Every row gives one point. Two turns around zero, p and q, are shown by what they do to some points. Where does a point land after both, in the order given? Backwards means that the second turn is done in reverse. Each puzzle has new turns, and all numbers are rounded.

Turn p:
[19  5 -5] => [20  0 -1]
[-1  0 37] => [-7 16 33]
[-23  28 -65] => [ -4   1 -74]
[  5 -33  33] => [ -9 -17  43]
Turn q:
[ 24   4 -30] => [ 18  19 -28]
[-12  27 -24] => [-18  32  -9]
[-47 -37  40] => [-36 -56  27]
[35  6 14] => [36  5 11]
Where do these land?
p, then q: [ -8  43 -58] => [ -1  44 -58]
p, then q: [-27   4 -27] => [-25   6 -28]
p, then q: [ 15 -54  20] => [  9 -55  20]
q, then p: [ 7 31 -2] => [ 9 31 -1]
p, then q: [ -6 -15  29] => [ -9 -14  29]
q, then p: [19 -8 38] => [15 -9 39]

Turn p:
[-10 -29  -7  38] => [-12 -17  -9  44]
[ 12 -47 -32  -3] => [ 21 -43 -30  14]
[ 34  44  17 -18] => [ 29  43  18 -27]
[ -5  38  46 -31] => [ -7  26  47 -41]
[-31  -7 -24  14] => [-30  -9 -26  10]
Turn q:
[ 31 -31  28 -58] => [  7 -29   3 -72]
[-23   6 -30 -23] => [-29  21 -26  -7]
[ 29 -21   1  24] => [ 34 -23  -7  10]
[-11  10  35   2] => [-9 -5 37  0]
[-59  20  -9  29] => [-44  17   8  50]
[ 34  16 -26  27] => [ 42  20 -16  19]
Where do these land?
q, then p: [ 12  31   4 -49] => [ -1  17  12 -56]
q, then p: [49 22 66 -2] => [ 48  -3  68 -17]
q, then p: [-44 -47 -32  18] => [-36 -29 -45  36]
p, then q: [-23  -3   0   2] => [-21  -6  -2   7]
p, then q: [ 0 17 -9 21] => [ 0 22  2 18]
p, then q backwards: [  5 -21 -29  11] => [  3 -24 -23  17]

Turn p:
[-27 -46  11 -17  23  23] => [-43 -43  19 -12  10   7]
[-22  -5  24   6  29 -10] => [-25   4  27  15  22  -3]
[ 17  24 -46  45 -12 -22] => [ 31  24 -56  26  15  -5]
[-14  33 -33  -2   9 -14] => [ -1  36 -25 -15  22   1]
[  8  24 -45  -2  30 -42] => [ 22  30 -25 -16  52 -19]
[ 22  -7  15 -10 -39 -12] => [ 21  -6   6   0 -37 -25]
[ 10 -27  48 -22  16  50] => [-10 -43  53  -8 -18  35]
[  6   2  26   0 -56  27] => [  3  -4   3   8 -66   8]
Turn q:
[ 14 -26  -8 -17  24  12] => [ 19 -28  -2 -15  17  17]
[  2 -25  15  10 -17 -23] => [  7 -18   7  11 -12 -33]
[-30  14  37  27 -10  64] => [-28   9  48  22 -39  47]
[ -1  -9 -46  -5   8 -21] => [ -3 -12 -47 -11  13  -7]
[ 11   4 -17  14   6 -20] => [  5   3 -24  15  12 -10]
[ 24  23  41  19 -29  76] => [ 26  32  50  21 -49  52]
[-15  21  11  -4  30 -43] => [-24  12   4   4  45 -27]
[ -5  -1 -33 -46 -12 -45] => [ -2   4 -36 -48  13 -40]
Where do these land?
q, then p: [-12  24  52  -7  27   6] => [-18  18  53  20   4  18]
p, then q: [  8  -7 -31  10  23   1] => [  6 -19 -17  -2  23  22]
q, then p backwards: [ 18  -6 -23  17 -56  -9] => [ 14   7 -10  11 -62 -12]
q, then p: [-32  -2  28  -9   1  35] => [-32  -4  29   1 -34  10]
p, then q: [  5 -30 -12  33 -52   7] => [  5 -20 -47  16 -40 -20]
q, then p: [-3 28 20  4 -8 35] => [ -3  19  14   9 -31  29]
q, then p: [ -8  -6 -27   8  41 -61] => [-16  -5 -18   0  73 -18]
q, then p: [-12  26  20 -39 -20  27] => [ -4  27  32 -28 -35  10]
q, then p: [ 36 -26 -26 -17  46 -40] => [ 26 -35   0 -17  67  -7]

Turn p:
[-16   9 -24 -19 -24 -27  -1  18] => [-16   6 -14 -16 -20 -32 -24  14]
[ 18   7 -48 -20  -3 -33  -3 -21] => [ 34   0 -30 -15   3 -40 -27  -5]
[  4   6 -23  10  -7  32  45  40] => [-27  15 -38  -2   8  -3  45  30]
[ 11  14  53  -1  17  17 -10   0] => [ 4 16 46  2 13 33  9  3]
[ 23   8  41  -9  20   3 -20 -29] => [ 34   7  44  -1  13  22  -4 -14]
[-20  -6 -10  17   9 -19 -48   0] => [ -7 -17  -4  17  -2  14 -51  -9]
[ 20   3  45  -6 -11  47  -7 -13] => [ 21  18  31  -1 -17  44  33   0]
[-16 -18 -20 -18  11 -10   1  -4] => [ -5 -22 -13 -22   3 -10 -10 -11]
[ -5 -36  -3  23   2 -40 -18  -1] => [ -1 -45   6  27  -1 -16 -27   0]
[-19  13 -11  23 -15  30  59  10] => [-36  23 -27  11  -1 -13  55  -7]
Turn q:
[ 58  -8 -23  -8 -10  22   3 -16] => [ 37 -19  -8 -10  -4  36  35 -22]
[ -1 -10   4 -26  18   5  -8 -27] => [  3 -13   7 -15  31  -9   1 -21]
[-26  42 -18  76  -7 -35  -3   6] => [-15  45 -36  64 -37  -9 -28  -1]
[ -7   5 -30 -21  12   6  -5   9] => [  2  -8 -29 -13  21   6  -4  12]
[-26 -14  14 -10 -21  12 -14   4] => [-30 -10  15 -20  -6   5 -17   1]
[  2 -17 -34 -20 -16 -38  -3  14] => [  0 -37 -37  -9 -19 -22   5  11]
[-17 -18  -1  27  16   7  -3   5] => [-11  -8  10  30   9   8 -16   9]
[ -8  32  49   2  17  13  55 -14] => [ -9  58  39   5  21 -17  37   7]
[ 26 -11  38 -20  -9   8 -21  20] => [ 25  -9  37 -34 -17   3 -11   6]
Where do these land?
q, then p: [  3   1 -28  26 -13 -14 -28  27] => [  9  -5 -34  18 -32  14 -14  17]
q, then p: [-15  13 -18 -28  29  41  10  20] => [-17   5 -15 -35  42  28   0  16]
q, then p: [ 18  13  37 -12 -38 -42 -29  15] => [ 28  10  25 -11 -53 -32 -22  18]
p, then q: [-27 -32 -31   0  11   2   3 -33] => [-14 -41 -13   8  15  -1  16 -37]
p, then q: [-20 -18 -17   3   1  -5  46 -17] => [-20 -17 -15  20  10 -34  28 -10]
q, then p: [-15 -50  14   4  -4  19  31 -10] => [-40 -27  28   8   4   8  30 -14]
p, then q: [ 23   1 -13   3 -14  14   3 -15] => [ 16   3 -14   4 -13  12  23  -2]
p, then q: [ -6  58  40   4  16   8 -11  -9] => [  9  64  19 -10  18   1 -19 -17]
q, then p: [ 40  15  15   0  11 -24 -25  24] => [ 45   9   8   8 -10  -7  -9  39]

Turn p:
[-10  18   0 -14 -11  -1  21  -3   5] => [-17  19   7 -17  -9   0   7  -8   4]
[  8  12  17  22  31  -7  -5  16 -34] => [ 15  17  22  29  23  -3 -10  19 -25]
[-28 -11  17  20 -39 -26  17  22  -6] => [-27 -12  23   8 -24 -44  21   5  -9]
[-17  -4 -10  -1  16 -22 -22 -58 -10] => [ -7 -24   2   4  20  19 -21 -53 -20]
[ 12  -8 -11 -17 -25  18  -6   0  -6] => [ 12  -6 -19 -16 -23  10  14   3  -7]
[  1  -2 -18  11   1  12 -26   1   4] => [  2 -12 -22  11  -6   9 -19   7  -3]
[ 12   4  -1   1  28 -15  22  12  -2] => [-3 20  5  6 34 -4 11  9  5]
[ -2 -19  -4 -26  23  28  15  19  12] => [  1  -6   2 -25  14  23   9  33  23]
[  3 -11  -1  14  -9  18   0 -13  26] => [  1 -13  -8  11 -16   9   0  -7  29]
[ 21  20  12  -9 -14  -5 -15   6   9] => [ 22  18 -11  -9 -12 -19 -11  -5   2]
Turn q:
[-22  -7  18   2  -8   9  15   4   0] => [-15  -7  27   3  -2  10  -1  -2  10]
[ 5 -8 26 15 17 16 -2 -7 11] => [  4  -1  15   8  29  -5 -19 -12   5]
[  6   8  -3  -5 -28  23 -15  17  35] => [ 21  -1 -11  16  -6  43 -17   3  14]
[ -1 -13  11  -7  20  27   4   3 -18] => [  3 -18  23  -8  19   1  -1  -5 -23]
[ 10 -10   3  -5   2 -21  10  17  -5] => [ -2 -13  -3  10  -1 -15  13  20   4]
[ -2 -12 -29  10   0  -6   4 -18  -8] => [ -8   1 -13   2 -16 -13  11 -25 -11]
[-18 -11  -1  -6  21 -24 -14   7 -10] => [-25 -16 -13 -17   2 -18  -6  12  -3]
[  8  -7 -11 -14  13   6  10 -31  20] => [ 13  -4 -11 -11  14  -1  17 -32  13]
[ -6  30  21  -3  16  12  10   2 -13] => [ -4  21  24 -15  22   7   4  14  -8]
[ 13  -2 -29  -4 -76 -36 -33 -10  -7] => [ 26  10 -30   3 -85  -7 -13   8  15]
[ 5 32 -5 16 23 -5 12 15 -5] => [-14  28  -6   8  22  -1  13  17 -15]
Where do these land?
q, then p: [ -4   6  13   1 -11  16  15  -6 -11] => [ 16  10  22  -1 -10  -2  -1  -3   6]
p, then q: [  7   5 -18   0 -11 -13  17  31  -1] => [-27   8  -8   3  -8   6  25  19  -2]
q, then p: [ -5   2 -16  14  -3 -25   8  -9  -1] => [-29   6  -4   1  -7  -9   2 -15  -3]
p, then q: [ 21 -19  -3   8   0   7 -68 -11 -21] => [ 35 -19 -18  19 -19 -34 -15 -11 -44]
q, then p: [ 15   4  -1  -8  -9  11  -5 -13  54] => [ 10   5 -33  12   2  27 -11  -9  36]
q, then p: [ -2  -1  27  14  -2  11   7  -8 -18] => [ 18   3  25   2   1 -17 -13  -8  -3]
q, then p backwards: [ 21 -18 -15  -7   2  16   8 -15  -1] => [ 19 -16   7  -2 -10 -12  -8 -22 -11]
q, then p: [ -7   6   3 -17  -1 -44  15   4   0] => [-31   6  -4 -19   3 -24  12  10  19]
p, then q: [ 12  17 -11  -5  23   9 -19  -5 -13] => [ 14   9  -9  -8   9   4 -11   1 -33]
q, then p: [-68   0   3  -5  -7  11  13  20  -4] => [-17 -29  40 -26 -34  15 -14  18   8]
p, then q backwards: [11 -1 17  6 20  1 11 13 16] => [12 10 28  0  0 -9  9  0 14]

Turn p:
[ -1 -15  -2   8  -5 -13 -14  20  13  -7   5] => [-2 15  8  2 -5 -9 18 22  5 -1  9]
[-27  14  13 -13  38  -4  12   2   2  10  13] => [  4  11 -21  -7  20  34  13  -4 -18  10 -18]
[-23  38  -7   3 -14 -14  19  15  11   4 -14] => [-21   8  -1 -11 -25  -1  -1  -6 -28  32 -16]
[-15  -6 -29   6  -6 -10  16  17 -11  15 -12] => [ 13   2  19  10 -12 -15  16 -14 -25  14  -7]
[-20  -7  -2   2 -13  -4 -76  19  13  -1   5] => [-17  11  32  31  15   5  -2  63  11  15   9]
[ -6  -5  17  10  -2 -21  20 -15   8   5 -17] => [-15  -6   3 -19  -4   6  20 -23   8  11   7]
[-24 -10  11   7 -21  -2 -11 -31  -3   5   4] => [-17 -11  14  16   1  23  -2 -10   6   7  29]
[ 23 -18  10   2 -13  35  -2  23  -8   2 -16] => [  5  -8   4  21 -18 -17  -2   1  29 -24 -25]
[ 55  16   1  14  30  21  -4   1 -23  -1  10] => [ 16  17 -15  -9  31 -28 -35 -12  19 -27 -21]
[-16 -13  -2   4  -9  -5  12 -19 -10 -36  16] => [-12  -6   0  -3  -5  10   5  -5 -22 -29  32]
[ 66 -12  14   0  33  33  11 -31   8  -3 -26] => [ 11 -36 -35 -20  29 -31 -11 -21  50 -26 -14]
[26 -1  1  3 -1 10 13  1 14 16 12] => [ 17   8 -22   0  -8 -11  -6  -9  20   4   1]
[-10  -8   7 -42 -24 -17 -14  13 -24   4   3] => [ 21  -7  37  -6 -21  31  -8  20  -4  -3  -4]
[-28  26 -31  -5   6  -8  18 -15  10 -11  17] => [ -2  -1 -21  -4   1   5  -6  -3 -50  18  16]
Turn q:
[ -3  25  14  -9 -24 -15 -26  12 -28   1  -8] => [  6  13  17 -18   0  -6 -29  21 -33 -13   2]
[  1  24   0  27 -12 -22 -28   4   2 -19 -32] => [ -4  21 -14   8 -27 -32 -23  29 -14 -12  -2]
[-39 -14   9  40  19  19 -16 -24   7  11  10] => [-42   5   0  -6   5 -24 -16 -13  37  30  10]
[-14 -11  29  10   0  39  31 -22  42 -27   7] => [-13 -24  10  18 -17  -9  21 -25  44 -11  46]
[23 -3 -6 13 37 17  0 -3 -8 20 35] => [ -3  -2 -10  11  51   2  -2 -19  23   1 -20]
[ -4 -32   7   6  16   7  35  13   8 -30   7] => [-11 -12  19  28  -1  -5  47  -7  11   4   4]
[ 11   9 -22  -8 -16  -2  -1  15 -29  16 -27] => [  8   8   4   2 -15  20 -20   0 -30  -4 -31]
[ 16  -9 -34 -28  -8   3  -1   8  -5   5  29] => [  5   5 -12  -3  24  47  14   5  -9  -1  -4]
[ 26 -12  -1 -14 -11 -12   9  20  10  24  13] => [38 -8  2  9 14 22  3 10 -1 14 -4]
[ -4  -2   5   1  -1  -9  27 -24   6  -5  10] => [  0 -17 -11   3   1  -8  14 -20  -8   9  20]
[ -6  -4  16 -10   0  -6 -18 -18   3 -11 -29] => [ -8 -18  -2 -21 -24 -17  -4  15   1 -10  -1]
[ -6  29 -16 -28   0 -18 -12  21  -7  17 -14] => [ 26  29  -2 -30  -8   9  -6   4 -19  -6 -19]
Where do these land?
p, then q: [ -8  38 -10 -13  48   7  14  14   0 -23  20] => [-19  22  -4 -12  -6  13   3  -8 -27 -28 -52]
p, then q: [-14   9  -6 -21 -12  -4  -6   7 -21  22   9] => [  1 -13  14   7   5   0 -35   4   9 -14  -7]
q, then p: [ -9 -13   9 -12  -5 -18 -12   6  52   7 -60] => [ 15  -2  16  -8 -68 -24  -5  20  27  19  10]
p, then q: [ -8   1   6  -6  -6   7  26 -23 -15 -42   5] => [-44  -6   5  -8   6  18  19   8 -16 -11  14]
p, then q: [  9 -13 -14  -1 -10  19  -4 -10 -18  21  -2] => [ -4 -19 -15  16   8 -17 -12  17  12   5   2]
p, then q backwards: [ -9  28   7  20  17  17  -8  -5 -17   6  12] => [  8  14 -22  22   3  12  -6   1 -26  10  16]
q, then p backwards: [ -9 -14   0  32 -14   0  18  15   7  23 -24] => [ -6  11 -12   1 -34  11  -2  11   2  38  -5]
q, then p: [-11 -12  -7   5 -17  -7  12 -46  19   1  13] => [ 35   4  -4  30   0   6   3  -5 -13  10  31]
p, then q backwards: [ -6 -15  -8 -15  -2  13 -13  14  48  22   2] => [ 13 -34 -11  15  -2 -26  -2   7  39  -1  -3]
q, then p backwards: [ -2   4   8 -13  -8   1 -12   9  -5 -19  11] => [ -4 -10   1  -1   3 -14 -13   2  -7 -21   8]
p, then q: [ 43  12  -4   6 -17  -1  -8  12 -27  15  20] => [ 19   3 -22 -13   5 -20 -22  34   3 -27  12]
q, then p: [ 31 -19  23  17   8  -4   4  -6 -15  24  17] => [  9   4   7   2  39 -11  32  -2  24  -1  -3]
q, then p: [ -5  -7  -3   3  18 -31 -12  13  -9 -57 -25] => [-13  17  26 -25 -39  -2  21 -15 -38  -7 -16]
